Each row is a point. Any point is a mix of the corners, with weights that add up to 1. It lies inside the corners' shape when no weight is negative. Say inside or outside, and name the corners with a negative weight.
In the rows, zero is written as 128.

Corners:
(1): [186 107]
(2): [187 157]
(3): [ 22 108]
Points:
[149 152] => outside (1)
[130 133] => inside
[175 109] => inside
[143 156] => outside (1)
[120 109] => inside
[ 75 122] => inside
[127  98] => outside (2)

Corners:
(1): [148  90  63 137  69  74]
(2): [118 138 161 100 135 117]
(3): [148 156 110 172 195 130]
(4): [168 124 116 160 102 147]
(5): [133  43 187 127 206 180]
(6): [149  45 180 172 157 126]
(7): [ 58 109  61 176 155  94]
Points:
[140  75 170 155 154 158] => outside (1, 3)
[119  97  91 154 125  99] => inside
[118  68 100 167 176 111] => outside (2, 4)
[126 106 114 156 141 131] => inside

Corners:
(1): [ 46 166 143 120 147 101 142  53  99  82  68]
(2): [179  83 191 148 102 130 107 135 105 190 127]
(3): [221 122 166 182 122 169 106  38  82  83 166]
(4): [203 147 104 152 126 125 139 141 219 165 150]
(5): [ 18  61   7 143 163 140 177 148 193 154  80]
(6): [224  75 116  79 166 130 201 110  84 125 129]
(7): [173 156 171 119 160 100  83 150  86  57  59]
(8): [192 178  64 167  76 137 142 127 111 187 116]
(9): [ 35 190 119 166 138 126  79 158  98  95 130]
(10): [212  46 111  11 143 158 126 134 132 183 136]
(11): [174  98 156 128  37 159 115 146 169 142 164]
(12): [ 35 175 173 206 148 201 114 179 160 163  72]
Points:
[115 163 138 192 110 136 105 123 129 130 119] => outside (6, 10)
[135 122 116 140 123 144 139 119 130 151 136] => outside (7)
[132 146 157 179 139 128 132 111 113 125  88] => outside (9, 10, 11)
[131 141 105 130 135 136 126 133 135 128 114] => outside (2)
[116 132 132 131 151 139 132 113  96 122  93] => outside (4, 11)
[131 138 127 133 131 136 136 118 129 134 106] => inside
[ 99 131 140 130 121 156 100 141 118 140 108] => outside (4, 6)
[158 128 134 132 127 130 126 126 140 144 118] => inside
[195 108 105 119 116 137 138 128 121 144 139] => outside (1, 12)

Corners:
(1): [109 142 229  98 170 184 138 144 154 136 177 121 192 174  74 118 124 131]
(2): [112 175  94 168 112 132  98 134 170 108 164 179  94 123 206  86 141  78]
(3): [100  81 105 185 116 173 166 180  46 128 177  83 128 122 133 131 159 163]
(4): [ 74 104  28 106 155  97 149 111 135  74 155 123  90 139 109 124  77 132]
(5): [133 101 156 139 121 158 128  76 102 127 155 103  92 142  94 199 193 123]
(6): [123 194  93 131  80  98 156 122 103 137 118 152 172 112 120  10  82 107]
(7): [139 131 180 149  61 106 102  80 134 120 230 154 149  58 101 177 133 156]
(8): [106 121 119 115 188 142  97 121  88 214 109 110 117 163 152 115  57  99]
(9): [ 80 153 122 117 177 130 179 200  67 124  70 210 117  26 180 124 154 153]
(10): [148  47 148  35  52 183  54 181 108 179 129 102 167 106 156 120  91 106]
(11): [134 108 182  96  86 100 111 111 116 119 244  52 127 156 106 145 104  90]
(12): [ 65 123  96 127 157 177 124  76 102 117  72 104 147 126 165 134  73 105]
(13): [134 169 140  83 182  90 184 102 110 186  56 122 153 111 196 133  94 157]
(14): [ 74  90  75 114 116  74 105 135 193 136 163  37  90 163  62 159 128 148]
(15): [ 98 128 119  94  56 211 166  39 155 170 228  57 101 137 106 156 129 124]
(16): [ 61 179 114 121 141 114 169 108 158  94 107 210  73 125 130 164  51 119]
(17): [153  88 177 219 114  89 108 110 162 115 208 144  75  16  87 171  95 111]
(18): [122 206 139  74 172 226 112 187  89 127  71 188 160  73 193 155  76 104]
(19): [156 159 154 166 131  86  81 145  90 115 132 152  67  45 202 108 157 167]
Points:
[114 127 114 138  90 131 118 111 129 112 176 127 100  94 127 142 126 123] => outside (1, 8, 13)
[117 146 132 153 126 119 133 106 123 133 150 127 100 101 140 145 128 127] => outside (1, 4, 10)
[114 138 133 132 116 134 123 120 126 128 160 141 121 100 139 137 122 126] => inside
[113 139 138 121 134 121 124 140 100 114 123 133 134 106 144 122 119 143] => outside (2, 8, 15, 17)
[110 132 130 118 143 124 121 140 110 136 128 133 124 117 140 130 102 120] => outside (15)
